Rows are points. Examples show where two turns around zero, p and q, send a point. Write where each new point lands after one turn and then the other. Backwards means that the second turn is done in reverse. Each puzzle has new turns, and all numbers are rounded.

Turn p:
| 3.1 | 0.0 | -> | -1.9 |  2.5 |
| -1.5 | -3.5 | -> | 3.7 | 0.9 |
| 2.3 | 1.3 | -> | -2.4 |  1.1 |
| -3.9 |  2.2 | -> |  0.6 | -4.4 |
Turn q:
| -0.4 | -1.2 | -> | -1.3 |  0.1 |
| -3.1 |  3.2 | -> | 2.3 | 3.8 |
|  3.5 | -2.0 | -> | -1.1 | -3.9 |
Where do these land?
p, then q backwards: | -1.5 | -0.7 | -> | 1.1 | 1.2 |
q, then p: | 3.0 | 3.5 | -> | -0.8 |  4.5 |
q, then p backwards: | -3.9 | -0.4 | -> |  3.7 | -1.1 |
p, then q: |  2.4 | -2.4 | -> | 3.4 | 0.4 |

Turn p:
| -0.9 |  1.5 | -3.7 |  0.0 | -> | -2.2 |  1.3 |  3.2 | -0.3 |
| -2.3 |  1.0 | -2.7 | -0.4 | -> | -1.5 |  0.1 |  3.0 | -1.5 |
|  0.6 | -0.7 | -3.6 |  1.6 | -> | -3.0 |  2.6 |  0.5 | -0.5 |
|  2.6 | -4.9 | -3.7 | -2.4 | -> |  1.1 |  6.5 | -0.9 | -2.4 |
| 1.9 | 1.3 | 5.7 | 0.5 | -> |  2.6 | -3.3 | -3.1 |  3.4 |
| -1.8 |  0.3 |  4.9 |  1.5 | -> |  0.9 | -4.8 | -2.5 |  0.1 |
| -0.1 |  1.6 |  3.1 | -0.8 | -> |  2.0 | -2.6 | -0.2 |  1.5 |
Turn q:
| -1.0 |  0.5 |  0.7 | -0.6 | -> |  1.0 | -0.4 | -0.1 |  1.0 |
|  0.0 |  1.4 | -1.7 | -2.3 | -> | -0.3 | -3.2 | -0.2 | -0.2 |
| 6.4 | 1.4 | 1.1 | 2.3 | -> | -2.0 |  2.4 | -4.9 | -4.0 |
| -5.4 | -2.2 |  2.4 | -3.1 | -> |  1.7 | -0.7 |  2.5 |  6.3 |
|  1.4 |  1.3 | -0.7 |  5.0 | -> |  1.3 |  2.8 |  0.1 | -4.4 |
| -1.4 | -2.5 | -1.8 | -1.3 | -> | -1.7 | -0.9 |  2.8 |  1.3 |
Where do these land?
p, then q backwards: |  1.7 | -1.5 |  0.2 | -2.4 | -> | -0.9 |  1.0 |  2.1 |  2.2 |
p, then q: | -0.3 |  3.6 | -3.4 | -2.5 | -> |  2.9 |  3.0 | -3.2 |  1.9 |
p, then q: | -1.5 | -2.7 |  0.9 | -1.6 | -> | -2.4 | -2.3 | -1.4 |  0.4 |
q, then p: |  0.3 | -1.1 |  1.0 |  8.0 | -> |  3.5 | -1.8 |  4.5 |  5.6 |
q, then p: | -0.1 |  1.7 |  1.3 | -1.5 | -> | -1.4 |  2.1 | -0.6 | -0.2 |
